Every row gives one point. To make a cloud, some directions were put in groups of two or more. Within a group, all points are equally far from the middle, so they leave a hole (a ring in 2 directions, a hollow ball in 3). The other directions are filled evenly. Then the cloud was stretched, turned, moved and blurred a little. Count the holes, and give their numbers of directions, smallest first.

Cloud:
[[ 27  -4]
 [ 12 -30]
 [-19  -2]
 [ 10   5]
 [ 41 -37]
 [  1  55]
 [ 26 -38]
 [  3  26]
 [-12   6]
 [-43  11]
 [ 20 -51]
 [ 49  13]
 [-14  -8]
 [ 30 -56]]
Holes: 0

Cloud (20 x 3):
[[ -4  32  28]
 [ 74  -2  26]
 [ 26 -54   7]
 [  9  34 -26]
 [-36  -7   7]
 [-35   7   5]
 [ 28  33  -4]
 [-14  17  33]
 [ 30 -17 -42]
 [ 27 -55  22]
 [-47   4 -12]
 [-17  15  31]
 [-43 -13  -3]
 [-48  16 -22]
 [-27 -28  11]
 [ 15  40  10]
 [ -3  35 -35]
 [  7  40  18]
 [ -7  33  19]
 [ 20 -28 -54]]
Holes: 1 (2)

Cloud:
[[-13   5  49 -50]
 [ 47  16  32 -36]
 [-30   7  48 -19]
 [ 15 -39  11  14]
 [ 49  35  22 -16]
 [-17 -17  28 -55]
 [ 20  40  40  -3]
 [ 26  11  26  35]
 [ 34   4  42 -45]
 [ 21  37 -36  -8]
 [  4   7 -35 -38]
 [ 40  17  32 -43]
 [ 52  33  19   1]
 [-37  17  22   4]
 [-14 -25  -5  33]
 [-10  37 -26  19]
 [-38 -24 -18   9]
 [  0 -36   2 -37]
 [-12  14 -20 -49]
 [-12 -35 -15  22]
 [-22  29 -27  18]
 [ -3  13  37  24]
 [  3 -32  47 -16]
 [-39  18 -20   6]
 [-31 -31   0  13]
 [-30  11  39 -45]
 [ 36  -7  55 -15]
 [-36  -5  40  -9]
 [ -4  -4  46 -56]
 [-15 -44   6 -15]
 [ 11  23 -26 -41]]
Holes: 1 (4)

Cloud, 50 rows:
[[ 44  -4  54 -45  12  15]
 [ 63   9  20 -22  35 -10]
 [ 64   5   8   9  23  -4]
 [ 11 -16  32   9 -35 -49]
 [ 46 -30 -10 -29  31  -8]
 [-10  29  12  28 -32 -49]
 [ 21  23  18 -42 -39  13]
 [ 26  21  46 -45  40   7]
 [ 35  28  10 -47 -20  19]
 [  9  33  12 -23  34 -52]
 [ 42 -31  12  27   3 -36]
 [ 12 -17   0 -22 -51  25]
 [-36 -36 -11 -32 -24 -23]
 [  2  26   7   8  51 -39]
 [-29   5 -45 -21  16 -42]
 [ 35 -29  29  24  -7 -38]
 [ -7   0 -57 -26 -13 -30]
 [ 26 -30  37  15 -18 -39]
 [ -2  28 -14  25  47  15]
 [ 13 -27 -29   4  41 -19]
 [ 22  19  24  22  34 -43]
 [ 40  12 -35  18 -21   2]
 [ 33  17  26  21  33 -37]
 [ -5 -27   0 -28   3  48]
 [ 20 -51  15 -44  11   7]
 [-23  19 -29  41   8  23]
 [  6  25   7  26 -16 -64]
 [  0 -10 -13 -29  55   2]
 [ 49 -22  11  21  12 -38]
 [ 40 -38  43 -24  -8  18]
 [ -1  56  -3 -40  -7 -31]
 [ -9  -6 -25 -41 -13  39]
 [ 64 -10  11 -35  26   2]
 [ -3 -17 -10 -26 -59   3]
 [ 17  34   9  31 -32   1]
 [-18   5 -45  39  -7  19]
 [-44  34   4  25 -28 -27]
 [ 31  19 -14 -21 -13 -58]
 [  6  53 -12   7  40  16]
 [ 35  19  28 -35  35 -39]
 [  4   9 -62   8 -11   2]
 [  5  37  -3 -19  54  21]
 [ 40 -10  44 -23 -16  32]
 [ 18   7 -56  10 -27 -14]
 [ 19   3 -16 -50 -40 -15]
 [-28  28  27  -6 -37 -28]
 [ -5   6  35  14 -25 -52]
 [  1  24  34  28  10  23]
 [ 39 -37  31 -51   2 -15]
 [ -9 -26 -13  28 -10  36]]
Holes: 3 (2, 2, 2)

Cloud:
[[-58  44  17 -17 -23   9  54  19   6]
 [-28  -7  14  23 -49 -13 -29  49 -19]
 [  5  35 -12  59  15  -3  49  28   4]
 [ 28 -14  44  15 -33 -29  -2 -19 -50]
 [ 36   4  40  -1 -15  -1 -31 -17  11]
 [ 22  59 -23  37 -15 -16  47   4  -5]
 [-22 -26  28  17 -15 -48   7  -1 -15]
 [-32   9 -14  20 -40  52   2  37 -50]
 [ 18  -8 -43   6 -20 -23  45 -25 -27]
 [ 14  43  17  10  23 -45 -18   3   4]
 [-43  -6  -3  -6  -1 -38  14  31 -52]
 [ 19   3  49  11 -44   7 -17  20 -54]
 [ -5 -15 -15  46  15  38 -20  22 -29]
 [-40   8 -11 -13  12 -46  29  15  -5]
 [  7  -7  44 -13   0  10 -24  40 -23]
 [  5  41  -5  -5   3   6  30 -32 -56]
 [-19 -15  23 -12   7 -29  62 -14  10]
 [-33  45  50 -30 -19 -32  34 -14  12]
 [ 15  39   0  25 -29 -10 -33  28 -68]
 [ 12   1 -17  24  27  -8  42 -25 -48]
 [ -8 -16   7 -38 -30   1  -8  47   9]
 [ 41  -7   1  57  -3  29  20 -11 -49]
 [  7  10  25  32  45 -20  29 -28  -4]
 [ 20  -5 -51  26 -40  11  12  23  -6]
 [-19  10  44 -19 -33  38 -23  42  12]
 [ 16 -14   9  -2 -19 -24  73  36 -13]
 [ 14   2  29  39 -37 -28   5  -2  36]
 [ -7 -46  28  13 -10  28  10  38 -27]
 [  0 -19   1 -37 -44  31  15 -20 -45]
 [-43   7  62  18  -2   4  34 -18 -13]
 [-43  47  -1 -44   9  13  -5  20  -4]
 [-18  22  38 -27   2 -40  59   4  23]
 [ 57  26   9   5 -24  -9 -23  51 -18]
 [ 49 -25  20  45 -45  31 -17  21 -25]
 [-17  31  18 -38 -48  15  44  -8 -26]
 [  7 -18   6 -34 -58  34 -11   8 -37]
 [-39  16  31   4 -48  52   0  39   7]
 [ 43 -15  13  20  18 -41  -5   6 -53]
 [ 14  42  -7   4   7  25  53  -4 -44]
 [ 11 -49  25  13  -4  43  -6  -6   9]
 [-18  57   9   9   1 -31   5 -26 -31]
 [ 36 -19  17  60 -13 -30  29  36  -9]
 [-23  -8  42  20  18  38  19  46   7]
 [-19 -13  37 -31  13  18  38 -34  18]
 [-15   2  16  -5 -57  -9 -28  53 -17]
 [ 26 -24  32  -6 -23   5 -28  47 -33]
 [  8  32 -15   8 -67 -36  44  20 -20]
 [  8  -5  -9   6 -39 -45  10 -40 -39]
 [ -3  40 -16  41 -17 -47  49  -9 -42]
 [ 63  10  26  26 -55  -7  -3  -1 -25]
 [-17  15  13   9 -33 -22  -7 -48  21]
 [ 26  26  30  53 -26  20 -27  51  -2]
 [  9 -17  20 -43  -5 -30  62  -9 -30]
 [-13  10  -5  39 -26  -2  -1 -36 -54]
 [-14 -11   1  -7 -50  53 -14 -13 -16]
 [ 18  13  40  48 -34 -17  -2  58 -13]
 [ 16 -25  22   4  33 -22  48  -1  15]
 [-10  11  -8  29  44 -40  21   5  -6]
 [ 30   6  39  16 -19 -47  12 -23   7]
 [-49  25  -1 -12 -11  26  53 -10  16]
 [ 33  16 -37  -1  -4  13   1 -21   6]
 [ 33  50  39 -10  -6 -46  44   3 -29]
 [-29  45  -1  28 -56 -26  26  48 -31]
 [  8 -12  35 -10  45 -31  28  -9  10]
 [ -5 -28 -35  34 -20 -21  -7  39 -22]
 [-18  77  16  31  -8  -8  22  44 -48]
 [ 49  11   5  -4   5  -9  26  14  53]
 [ 20 -14  28  -3 -43 -16 -35   3  12]
 [ 39  34  21  29   8 -44   8 -18  -5]
 [  8   2  44  18 -37  22 -13 -37  17]
 [ 12 -10  19  31 -46  49  19  24  13]
 [  6  28  42 -22 -28  -4  58 -30 -20]
 [ 28 -10 -49  50 -24  21   6  40 -29]
 [-39  56  16  40  -9  -5   5  -7 -43]
 [-13   3 -19  19  21  26  37  18 -51]
 [-24  34  -8 -43  15 -22  -6   7 -10]
 [ -1  65 -15 -25   0 -31  27   6  -3]
 [-19  40 -24   0 -10 -30  54  53 -48]
 [ -1  42 -21  34   3 -26  56  56 -36]
 [ 12  11 -28  53  17 -21  23  38   7]
 [ 22  41 -20  68 -19 -31  41  17 -36]
 [-42 -10  -4  34  21  25 -25  -5 -17]
 [ 36 -20  24  39 -12  16  46 -27 -33]
 [ 23 -14  12  13 -30  16  48 -28  18]
 [ 23 -16   5  32  25  14  41  33  15]
 [ 35  36  14  60  -9  -6  12 -21 -26]
 [-28  27  51 -43 -18  28  15   2   6]
 [-12 -21 -36  39  -1 -12   4  38 -17]
 [ -2  50   0  49   6  10  60  24 -34]]
Holes: 2 (2, 6)
